Each point is reached from the start by the listed moves, each made once or not at all, plus a little noise. Is the number of moves made odd or even? Then give how often each move was made.

Moves:
(1): [ 0.37  0.03 -0.71]
(2): [0.01 0.24 0.44]
(3): [ 0.30 -0.18  0.05]
Start: [-0.23 -0.03  0.28]
Points:
[ 0.05 -0.14  0.32] => odd (0, 0, 1)
[0.10 0.32 0.01] => even (1, 1, 0)
[0.45 0.07 0.06] => odd (1, 1, 1)

Moves:
(1): [ 0.06 -0.18  0.20  0.09  0.13  0.27  0.08  0.05  0.10 -0.05 -0.13 -0.21
  0.04  0.40  0.10]
(2): [-0.25 -0.16 -0.10  0.06  0.00  0.06  0.48 -0.09  0.01 -0.07  0.13  0.10
 -0.26 -0.32 -0.01]
(3): [-0.24  0.12  0.22 -0.11  0.06 -0.43  0.29 -0.36  0.38  0.32 -0.36 -0.30
 -0.04 -0.14 -0.23]
(4): [ 0.01  0.01  0.03  0.12 -0.02 -0.23 -0.09  0.02  0.06 -0.04  0.02 -0.07
  0.13 -0.04  0.06]
(5): [-0.05  0.30  0.16 -0.14  0.47 -0.12  0.06 -0.10 -0.12  0.06  0.16  0.03
  0.03 -0.25  0.06]
(6): [ 0.27 -0.08  0.21  0.00  0.00  0.01  0.07 -0.07  0.17  0.00  0.00 -0.19
  0.24 -0.31 -0.07]
(7): [-0.09  0.07 -0.05 -0.06  0.05 -0.11  0.08 -0.02 -0.01  0.00 -0.25  0.02
  0.09 -0.12  0.16]
(8): [-0.12 -0.14 -0.05  0.29 -0.19 -0.10  0.26  0.00 -0.23 -0.25 -0.03 -0.35
  0.09  0.13 -0.39]
(9): [ 0.13 -0.02 -0.10  0.03  0.20  0.20  0.07  0.02  0.12  0.00 -0.03 -0.01
  0.24 -0.14 -0.27]
(10): [ 0.09  0.02  0.17 -0.05  0.25  0.14 -0.27 -0.04 -0.21  0.44  0.00  0.05
  0.26  0.17  0.19]
(11): [-0.25 -0.51 -0.14 -0.05  0.03  0.23 -0.01  0.22  0.03 -0.26  0.18  0.02
 -0.01  0.09 -0.23]
(12): [ 0.29  0.00  0.04 -0.12 -0.04  0.01 -0.04  0.09  0.03 -0.16  0.16  0.30
  0.25  0.05  0.01]
Start: [-0.16  0.16 -0.06  0.19  0.01  0.00 -0.09  0.04 -0.23  0.10  0.27 -0.01
 -0.17  0.06  0.16]
Points:
[ 0.26  0.23  0.02  0.11  0.46  0.02 -0.32  0.09 -0.25  0.33  0.16  0.28
  0.78 -0.01  0.31] => odd (0, 0, 0, 1, 0, 0, 1, 0, 1, 1, 0, 1)
[-0.03 -0.40  0.60  0.02  0.47 -0.11  0.03 -0.08  0.32  0.35 -0.11 -0.39
  0.80  0.16  0.15] => even (1, 0, 1, 1, 0, 1, 1, 0, 0, 1, 1, 1)
[-0.27  0.61  0.50 -0.01  0.56 -0.89  0.32 -0.49  0.26  0.44 -0.15 -0.51
  0.26 -0.80  0.14] => odd (0, 0, 1, 1, 1, 1, 1, 0, 0, 0, 0, 0)
[-0.65  0.13  0.06  0.14  0.07 -0.36  0.67 -0.41  0.17  0.35  0.03 -0.20
 -0.48 -0.42 -0.08] => even (0, 1, 1, 0, 0, 0, 0, 0, 0, 0, 0, 0)
[-0.23  0.20  0.71  0.44  0.46 -0.60  0.58 -0.39  0.15  0.14 -0.06 -1.10
  0.32 -0.15 -0.33] => even (1, 0, 1, 1, 1, 1, 0, 1, 0, 0, 0, 0)
[-0.48 -0.44  0.17  0.33 -0.10 -0.30  0.53 -0.16  0.12 -0.10  0.06 -0.84
  0.11 -0.18 -0.77] => even (0, 0, 1, 0, 0, 1, 0, 1, 0, 0, 1, 0)
[-0.22  0.58  0.39 -0.09  0.99 -0.22  0.06 -0.42 -0.04  0.92  0.03 -0.22
  0.30 -0.31 -0.10] => even (0, 0, 1, 0, 1, 0, 0, 0, 1, 1, 0, 0)

Moves:
(1): [-0.12 -0.23 -0.22 -0.12  0.49 -0.14 -0.05 -0.03  0.21  0.18  0.37  0.18
  0.14  0.09 -0.51  0.09 -0.06 -0.11  0.14 -0.11  0.03  0.44 -0.02  0.27
  0.20 -0.15 -0.17]
(2): [-0.41  0.06  0.12 -0.14 -0.25 -0.04 -0.14 -0.16 -0.15 -0.39  0.02  0.40
  0.15  0.03 -0.21  0.14  0.08  0.20 -0.05 -0.13  0.11  0.23  0.00 -0.22
 -0.24 -0.32  0.01]
(3): [ 0.02  0.00  0.11 -0.09  0.13 -0.41 -0.05 -0.09 -0.05  0.08 -0.13 -0.05
 -0.13  0.04  0.00  0.12  0.20 -0.28  0.12  0.04 -0.14 -0.32 -0.04  0.31
  0.28  0.02  0.00]
(4): [ 0.00 -0.16 -0.19  0.10  0.05  0.14 -0.13 -0.04  0.13  0.08  0.15 -0.35
  0.00 -0.09 -0.25 -0.01 -0.24  0.05  0.05  0.02 -0.22 -0.14  0.07 -0.12
  0.17  0.00  0.37]
(5): [ 0.28  0.08 -0.42  0.19  0.10 -0.29  0.08  0.23 -0.33  0.10 -0.20  0.05
  0.16  0.16  0.25  0.15 -0.09  0.41  0.37 -0.12  0.14 -0.05 -0.25  0.00
 -0.22  0.27 -0.30]
(6): [-0.27  0.17  0.17  0.42 -0.02 -0.01  0.16 -0.14  0.41 -0.11  0.19 -0.11
  0.30  0.12 -0.08  0.32  0.22  0.29  0.27  0.29 -0.14 -0.14 -0.25 -0.16
  0.25 -0.08  0.09]
(7): [-0.10  0.02  0.34  0.14  0.09 -0.05 -0.32  0.00 -0.20 -0.38  0.20 -0.01
  0.07 -0.34  0.03  0.15 -0.08  0.32  0.11  0.41 -0.17  0.07 -0.06  0.11
  0.15  0.14  0.04]
(8): [-0.28 -0.11  0.05  0.34 -0.17 -0.14  0.19  0.44 -0.13 -0.02  0.05  0.11
 -0.14  0.13  0.24  0.02 -0.14 -0.20  0.34  0.20 -0.11  0.16  0.39 -0.24
  0.20  0.16 -0.06]
(9): [ 0.09 -0.09 -0.44 -0.20 -0.25  0.21  0.09  0.23  0.17  0.04 -0.02  0.14
  0.15 -0.32 -0.08  0.08  0.17 -0.02 -0.17  0.20 -0.15 -0.06  0.10 -0.09
 -0.07 -0.43  0.07]
(10): [-0.05 -0.36  0.05  0.33 -0.40  0.22  0.09  0.24 -0.02  0.18 -0.01 -0.11
  0.03 -0.03  0.39  0.05  0.06  0.01 -0.18  0.25 -0.20  0.12  0.03 -0.19
  0.37 -0.13 -0.29]
(11): [ 0.25 -0.13  0.22 -0.19 -0.19  0.06 -0.30  0.28 -0.02 -0.08 -0.18  0.00
  0.09  0.23  0.13 -0.03  0.18  0.26  0.15  0.39  0.35  0.36 -0.08 -0.09
 -0.22 -0.21  0.05]
(12): [ 0.01 -0.19  0.03  0.17 -0.04 -0.19 -0.05  0.01 -0.02 -0.10 -0.02 -0.03
 -0.03 -0.09 -0.07 -0.08  0.10  0.07  0.34 -0.09 -0.02 -0.06 -0.06 -0.18
  0.01 -0.12  0.05]
(13): [-0.07 -0.25  0.03 -0.04  0.15  0.00  0.07  0.10 -0.07 -0.13  0.15  0.13
  0.02 -0.18  0.02 -0.16 -0.16  0.05  0.05 -0.01  0.08 -0.26 -0.23  0.26
  0.11 -0.01 -0.10]
(14): [-0.20  0.10  0.14  0.02  0.24  0.15 -0.49 -0.67  0.48  0.01 -0.12 -0.21
 -0.08 -0.05  0.12  0.14 -0.21  0.02  0.20 -0.34  0.21  0.08  0.28  0.26
  0.34  0.07  0.11]
(15): [-0.13 -0.19 -0.11 -0.07  0.09  0.46  0.13  0.18  0.07 -0.10  0.21 -0.01
  0.33 -0.07  0.09  0.10  0.13 -0.37  0.11 -0.15  0.13  0.03 -0.05 -0.24
 -0.29  0.24 -0.09]
(16): [ 0.16 -0.02 -0.06  0.26 -0.22 -0.04  0.05  0.06  0.15 -0.11 -0.34  0.06
  0.17 -0.08  0.28  0.10 -0.37 -0.20 -0.03 -0.09  0.00  0.03  0.10 -0.06
  0.16 -0.22  0.07]
(17): [ 0.07 -0.08 -0.08 -0.03 -0.03  0.16 -0.08 -0.06  0.23 -0.17 -0.04 -0.06
 -0.02  0.00 -0.09  0.05  0.09 -0.16  0.06  0.09 -0.12  0.01 -0.24 -0.05
  0.02 -0.12 -0.06]
(18): [ 0.10  0.28  0.30  0.26 -0.13 -0.27 -0.59  0.14  0.28 -0.05 -0.09  0.02
  0.15  0.11  0.07  0.01 -0.10 -0.35 -0.10 -0.19 -0.22  0.25 -0.10  0.10
 -0.05  0.19 -0.16]
(19): [-0.04 -0.12 -0.01 -0.04 -0.12  0.06  0.06 -0.19 -0.20 -0.07  0.00  0.00
  0.10 -0.03 -0.24  0.01  0.03  0.21  0.12  0.00 -0.03  0.11 -0.05  0.08
  0.01  0.21 -0.03]
(20): [-0.09 -0.20 -0.05 -0.10 -0.05 -0.20  0.03 -0.11  0.05 -0.18 -0.01  0.03
 -0.12  0.32  0.01  0.04  0.21  0.22 -0.10 -0.15 -0.02 -0.01 -0.23  0.02
 -0.01  0.13  0.06]
(21): [-0.12  0.01 -0.09 -0.13  0.35  0.04  0.05 -0.23 -0.09  0.14  0.38 -0.01
  0.08  0.10  0.43 -0.39 -0.01 -0.04  0.21 -0.10  0.19 -0.15 -0.29  0.04
  0.19 -0.05  0.02]
(22): [ 0.28 -0.08 -0.17 -0.26 -0.33 -0.08  0.27 -0.21 -0.34  0.04  0.39 -0.26
  0.09 -0.05  0.14 -0.15 -0.16 -0.23  0.05  0.07  0.04 -0.10 -0.14 -0.01
 -0.10 -0.08  0.00]
(23): [ 0.04 -0.03 -0.05 -0.27  0.13  0.07  0.21 -0.22  0.03  0.11 -0.03 -0.10
  0.31  0.24  0.06 -0.09 -0.07 -0.10 -0.21  0.19  0.24  0.08  0.39  0.29
 -0.10 -0.17 -0.05]
(24): [ 0.25 -0.10  0.11  0.01  0.05  0.09 -0.40  0.17 -0.19 -0.29  0.10 -0.25
  0.23  0.10 -0.11 -0.01  0.31  0.16  0.09 -0.31 -0.17 -0.29  0.48 -0.03
  0.21  0.26  0.13]
Start: [ 0.00 -0.08  0.26 -0.06  0.10  0.20  0.17  0.00 -0.27 -0.11  0.21  0.07
  0.37 -0.21 -0.01 -0.07 -0.11 -0.04 -0.12  0.11  0.10  0.23  0.18  0.01
  0.23 -0.12  0.23]
Points:
[-0.47 -0.66  0.92  0.75  0.91 -0.08 -1.37 -1.03  0.44 -0.32  1.23 -0.96
  1.55 -0.03 -0.17  0.23  0.03  0.20  1.04  0.18 -0.56  0.27  0.53  0.80
  2.28  0.06  0.36] => odd (1, 0, 1, 1, 0, 1, 1, 0, 0, 1, 0, 1, 0, 1, 0, 0, 0, 1, 1, 0, 1, 0, 1, 1)
[ 0.29 -0.63  0.10  0.21  0.40 -1.02 -0.38  0.10 -0.69 -0.62  0.98  0.17
  0.84 -0.20 -0.05  0.00 -0.45  0.32  0.73 -0.07 -0.04  0.53 -0.89  0.56
  0.32  0.27 -0.32] => even (1, 0, 0, 0, 1, 0, 1, 0, 0, 0, 0, 1, 1, 0, 0, 0, 0, 1, 0, 1, 0, 1, 0, 0)
[-0.04 -0.69  0.22 -0.89  0.68  0.03 -0.81 -0.65  0.62 -0.50  0.22 -0.04
  0.81 -0.01 -0.36  0.48  0.29  0.09  0.19  0.82  0.32  0.88  0.24  1.03
  0.83 -0.85  0.28] => odd (1, 0, 1, 0, 0, 0, 1, 0, 1, 0, 1, 0, 0, 1, 0, 0, 1, 0, 0, 1, 0, 0, 1, 0)
